Each row of a before or after table is a point. The points were changed in one or more steps. Then noise was added and the rows were shuffled. The steps act on columns, c1 being the first. What was done? A step turns or swaps two columns, mirrors them in a line or flattens them onto one, adds a multiple of one to another, or multiplies or shifts one. Angles are multiples of 10 degrees, from the lower column toward the higher: turns from -170 to 170, lines from 10 to 170 but not 90. Use the fewest steps. Two steps may share a column if one is a turn and the other turns, adds or multiplies; they go together, in the order done. Otherwise the lowest column goes first.

Before, 10 rows:
[[ 0.1  3.7 -1.6]
 [ 4.0 -3.5  4.7]
 [-3.0 -0.3  1.9]
 [-5.4  1.3  4.0]
 [-3.0  0.3  5.9]
 [-1.6  2.7  0.0]
 [ 6.2 -6.3 -1.2]
 [ 3.7 -5.0  1.5]
 [ 4.4 -3.6  2.2]
 [-5.1  2.5 -4.5]]
After, 10 rows:
[[ 0.3 -2.7  1.3]
 [-2.4  6.3 -6.0]
 [-3.5 -2.0  5.7]
 [ 0.4  5.8 -3.6]
 [ 6.7 -0.9  1.5]
 [-1.3 -4.1  0.2]
 [ 4.6 -1.3  4.8]
 [ 4.0  3.1 -4.6]
 [ 2.5  0.1  2.6]
 [ 0.8  3.6 -4.5]]
Steps: turn c1 and c3 by -100 degrees; multiply c2 by -1

Before (13 x 8):
[[ -0.7   0.9  -2.0   1.3   2.8   1.1   1.9   1.0]
 [  5.0   1.1   3.6   0.3  -2.0  -3.7  -2.8  -1.0]
 [  4.6  -0.2  -0.1  -0.5   2.4  -3.6  -4.0  -0.4]
 [ -0.7   0.0  -1.1   0.9   2.6  -1.2  -4.2  -1.7]
 [ -1.4   0.6  -0.2  -0.7   3.0  -2.1  -2.5  -1.4]
 [ -1.0  -2.3  -0.6  -1.0  -0.9   2.6  -1.8  -2.0]
 [ -1.6   1.1 -12.0  -0.3  -1.6  -0.4  -4.9  -1.6]
 [ -0.5   0.3  -1.3  -1.8   2.9  -1.6  -5.1   3.6]
 [  0.2   1.1   2.9   0.6   4.0  -0.7   3.3  -1.0]
 [  0.1   2.5   2.3  -2.0   0.2   1.1  -2.2  -2.6]
 [  5.9   1.8   0.0  -1.6   3.6   4.0   2.7  -1.6]
 [  0.7   1.8   0.5   7.7  -2.2  -1.9  -3.9   0.1]
 [  1.3  -0.4   0.5   0.6   1.0  -2.9  -3.3   4.9]]
After:
[[  0.8  -0.6  -6.0  -1.6   3.6   0.0   1.0   0.4]
 [  0.9   0.1  -7.3  -2.2   5.1   0.2   7.2  -0.5]
 [ -0.2   4.5  10.1  -3.4   3.3  -0.7  -6.2   1.5]
 [  1.1   5.3   9.0  -2.8  -2.6  -0.5  -1.0   0.7]
 [  0.8  -1.3   6.4  -3.7   4.0   0.2  -4.1  -0.2]
 [  1.8   0.8  10.4   4.5  -2.9  -0.5  -5.6   0.8]
 [ -0.4   1.4   8.8  -2.5   1.4  -2.8  -4.5   4.7]
 [  0.0  -0.7  10.3  -2.0   3.4   0.2  -7.2  -0.7]
 [  1.0  -1.6   6.9  -3.2  -2.3   0.6 -17.8  -1.1]
 [  2.6   0.2   6.9  -4.9   0.2   1.3  -1.5  -2.4]
 [  0.3  -0.5  12.7  -4.9   3.7  -1.9  -8.8   3.4]
 [ -2.5  -1.1   4.4  -4.1  -1.1   1.5  -3.2  -2.6]
 [  1.6   6.0  -6.9  -4.8   5.0   1.6   3.8  -2.7]]
Steps: swap c1 and c2; multiply c7 by 3; turn c3 and c7 by 60 degrees; shift c4 by -3.0; multiply c5 by 1.3; flatten c6 and c8 onto the line at 120 degrees

Before:
[[ 0.7  2.9  0.6  1.3 -6.4  1.0  5.0  0.6  1.2  6.0  4.2 -0.3  0.9  0.7]
 [ 1.7 -0.7 -3.3  2.4 -3.3 -5.5 -0.2  0.0 -1.8  5.2 -8.1  1.2 -1.4 -5.9]
 [ 2.3  1.5  7.0  0.2 -2.6 -5.8 -3.4  8.9  0.2  2.4 -6.7  4.7 -3.6  5.7]
 [ 0.5 -3.6  1.5 -3.1 -3.2  3.4 -5.5  2.1 -1.2  3.2 -3.0  3.5 -0.1 -1.9]
 [-4.3  6.4  2.9  6.7  1.3  2.2 -0.3  1.4 -3.5 -1.3  0.4  0.6 -2.1  3.8]
 [ 1.6  7.1  2.2  1.8  0.4  1.2 -2.7 -2.3 -5.7  1.9  6.4 -2.4  0.9 -5.8]
 [-8.4  3.6 -2.6 -0.9 -1.8 -3.1  2.5  0.7 -2.2  5.2 -0.4 -4.0  3.7  0.6]
 [-1.2 -0.6  4.6  4.3  1.5 -0.3 -8.1 -3.8 -0.6  1.5  2.8  1.5  7.1 -0.2]]
After:
[[ 2.8 -4.3 -0.7 -3.3  4.7  0.7  3.2 -1.1  1.5  3.6 -4.2 -2.9  4.4 -1.7]
 [-3.6  5.3 -3.4  6.6  0.3  2.0  2.3 -3.8  2.7  0.8  0.5  0.7  3.1  3.6]
 [-5.1  3.3 -1.6 -0.5 -0.9 -3.5  5.5 -2.5 -3.2 -4.5  4.7 -4.9  8.5  0.2]
 [ 6.9 -2.0  0.8  0.9 -1.1 -6.3  3.8 -8.9  7.0  4.6 -2.2 -2.6  1.9  6.3]
 [-4.2  7.2 -5.5  1.3  0.2  1.9 -4.2 -0.7  2.0 -3.4 -3.8 -3.2  6.2 -5.5]
 [-3.2  2.5  1.8  1.1  5.8 -2.7 -4.7 -1.9  0.6 -0.7  4.0 -5.8  6.0  0.4]
 [ 7.4 -1.0 -1.8  2.3  0.2 -6.1  3.8  1.0 -3.9  1.4  1.9 -5.5  2.9 -5.8]
 [-3.1  1.4 -1.8  3.7 -1.5  1.1  2.4  4.2  5.0  1.6 -7.7 -1.6 12.2  0.4]]
Steps: turn c1 and c11 by 50 degrees; turn c7 and c11 by 110 degrees; mirror c2 and c8 in the line at 170 degrees; swap c3 and c9; mirror c5 and c6 in the line at 70 degrees; turn c10 and c12 by -90 degrees; shift c13 by 5.0

Before:
[[ -3.6  -1.6  -0.9  -1.5  -1.5   3.2   2.5   5.6  -0.9  -2.3   3.9  -1.3
   -2.3  -0.1  -2.3   1.8   1.7   0.1  -1.2  -3.2   8.0  -5.1   4.3   2.3]
 [  1.4  -3.8   2.8  -1.2   0.4  -0.9  -0.3  -2.8  -0.5  -1.8   0.2   2.6
   -0.7   0.6   0.2   2.8  -5.1  -4.7   0.0   2.3  -1.5   2.5  -5.1   5.2]
 [ -1.6  -0.5   3.1   2.3  10.8   4.3  -6.2   2.7   2.0   1.8  -0.4   4.6
   -3.1   0.8  -2.9  -2.1  -1.5  -3.4   0.9  -0.7   1.6  -7.2  -1.8  -3.1]
 [ -2.1  -0.4   4.5  -7.0   2.9   3.4   0.6   0.1   1.8  -3.3   3.3   2.6
   -1.4  -3.1   0.0   1.0   2.9  -4.4   1.1  -2.3   1.9  -2.0  -4.6  -2.2]
 [ -5.2  -6.4   4.3  -1.1  -4.0  -0.9  -5.0  -4.3  -5.4  -3.9  -0.7  -2.8
   -1.4   1.7   6.3  -4.0   3.8  -1.5  -1.3  -6.0   1.1   2.3  -2.7   1.2]
 [ -3.5  -1.6   4.7   0.8  -1.5   1.4   1.2  -1.4   1.3  -6.9   7.5   4.5
   -0.6   0.3  -4.5  -5.5   5.1  -2.8   5.6  -3.8   1.1   0.0   0.5  -1.4]
 [ -1.2  -2.9  -0.5   1.3   3.3   0.7  -2.7   2.3   1.8  -4.1   0.1   7.7
   -2.3   0.0  -3.6 -10.1   2.7  -4.0   2.4  -1.2   6.4   4.2  -5.6  -9.0]
 [ -1.7  -1.5   7.1   0.9  -1.5   7.8  -1.5   2.7   0.1  -2.5   1.0   0.9
    2.7  -2.5  -3.6  -3.0   6.3   6.3   1.7   5.1   3.2  -2.5  -2.1   8.6]
 [ -6.0  -0.5   3.9   3.5   1.2   4.3   0.4   1.9   0.5  -0.9  -0.7   2.1
   -6.4  -4.1   2.0  -5.3  -1.8   0.1  -2.2  -0.6  -0.9  -5.2  -2.8   0.0]
 [  5.0   1.3  -4.4  -0.5   2.0   4.7   5.9   2.5   1.5  -0.5  -5.6   4.3
    5.9   4.9  -0.6  -0.5  -0.6  -5.3  -1.3  -2.7   0.4  -0.6   2.1   4.4]
 [  1.3  -7.3   0.2  -4.7   6.7   2.2   5.3  -0.6   4.8  -3.7   0.9   3.6
   -4.5   5.7  -2.9  -0.2  -1.2  -1.7  -1.1  -7.8  -1.5   2.3   3.8   2.9]
 [  1.4  -1.4   0.6   1.3   6.8  -3.8   0.8  -1.7   1.2   2.9  -8.2   2.6
    3.4   0.3  -2.1   1.2  -0.9 -12.2   0.1  -4.5   6.5   1.9   2.7  -1.8]
 [  0.9  -1.4   6.7  -3.4   7.3  -0.5   0.2  -1.8   2.9  -3.5  -2.2   8.6
    3.1   2.0   4.9  -6.3   2.4  -2.6  -5.0   1.7  -2.4  -3.8   1.4  -7.5]
 [  1.1   3.3   5.3  -2.0   3.4  -2.2   3.8   4.9   0.5   1.1  -2.6   1.3
   -3.5   0.8   1.8  -2.7  -7.6  -3.1  -0.4  -5.9   0.3  -1.2   2.5  -3.4]]
After (14 x 24):
[[  2.2  -3.4   0.3  -1.4   0.3  -0.9  -0.6  -2.7   0.6  -1.5   1.9  -0.5
   -0.3   0.6   0.3  -2.8  -5.3  -1.3  -0.9   6.3  -1.1   3.7  -5.2   5.0]
 [  5.1   0.9   0.9   0.1   2.1   4.8   5.8   2.4   0.4  -0.6   4.0   5.7
    5.7   4.7  -0.9  -0.1  -0.5   6.5   1.2   2.9   1.9  -2.1   1.7   4.4]
 [ -3.4  -2.1  -5.3   0.8  -1.1   1.0   1.5  -1.0   0.4  -6.8   4.1  -7.8
   -0.4   0.1  -5.4   7.3   5.2  -0.2  -2.4   2.9   1.6  -0.5   0.0  -1.3]
 [ -3.4  -1.7  -2.1  -1.9  -1.3   3.4   2.6   5.0  -6.8  -2.0  -1.2  -4.3
   -2.2   0.2  -2.3  -2.6   1.5   2.5   0.3  -1.1   4.8  -8.0   4.2   3.0]
 [ -0.9  -2.6  -0.7   0.8   3.1   0.7  -2.4   2.3  -4.2  -4.1   7.6   0.0
   -2.0   0.2  -3.6  10.4   3.1   1.9   2.9   4.3   5.5   0.2  -5.8  -8.7]
 [ -0.1   3.3  -7.7  -2.0   4.1  -2.5   3.8   4.6   0.3   1.7   0.8   1.8
   -3.6   0.4   1.9   2.6  -7.4   1.1   0.8   3.2   0.6  -0.9   2.2  -3.7]
 [  2.0  -1.9  -3.9   1.1   6.5  -3.5   1.2  -1.5  -3.7   2.0   2.7   7.6
    3.7   0.7  -1.6  -0.9  -0.7   6.4  -0.8  10.5   5.2  -2.1   2.8  -1.3]
 [ -2.4  -0.6  -0.6   0.3  -1.6   7.1  -1.3   2.6  -2.9  -2.2   1.0  -0.8
    2.8  -2.7  -4.5   3.4   6.4 -10.4   0.0  -3.3   1.8  -4.0  -2.0   8.7]
 [ -1.1  -0.9  -1.9   1.7  10.5   4.2  -5.7   2.5  -0.2   1.7   4.4   0.0
   -2.8   0.9  -3.2   2.6  -2.0  -1.1   0.0   4.2   2.0  -9.2  -2.0  -3.3]
 [  1.1  -1.2  -3.6  -3.6   7.4  -0.5   0.3  -1.6   3.8  -4.0   9.0   1.9
    3.3   1.5   5.1   2.6   2.1  -5.2   7.4   4.5   0.8  -3.7   1.7  -7.2]
 [ -5.2  -5.7  -7.1  -0.5  -3.9  -1.1  -5.2  -4.4  -4.2  -3.7  -2.5   0.0
   -1.0   1.8   6.4   3.9   3.9   1.1   3.2   1.5  -4.1   5.0  -2.5   0.7]
 [ -2.1  -0.2  -5.0  -7.2   3.2   3.3   0.7  -0.2  -0.3  -3.4   2.6  -3.2
   -1.0  -2.7  -0.4  -0.4   3.0  -0.5  -1.2   4.3   2.7  -3.8  -4.9  -2.4]
 [  1.9  -7.7  -5.5  -4.3   6.8   2.7   5.1  -0.9   3.8  -3.5   4.1  -1.3
   -4.1   5.5  -2.9  -0.2  -1.0   4.5   0.5  -0.1   2.5   0.8   4.2   2.9]
 [ -6.2   0.0  -3.5   3.3   1.3   4.2   0.6   1.9   0.6  -1.1   2.8   0.7
   -6.9  -3.8   1.3   3.7  -1.8  -2.1   4.9   0.7   0.1  -5.3  -2.5  -0.3]]
Steps: turn c3 and c20 by -130 degrees; turn c18 and c20 by -110 degrees; turn c9 and c21 by 50 degrees; add -0.7 times c21 to c22; turn c11 and c12 by -90 degrees; turn c16 and c19 by -150 degrees
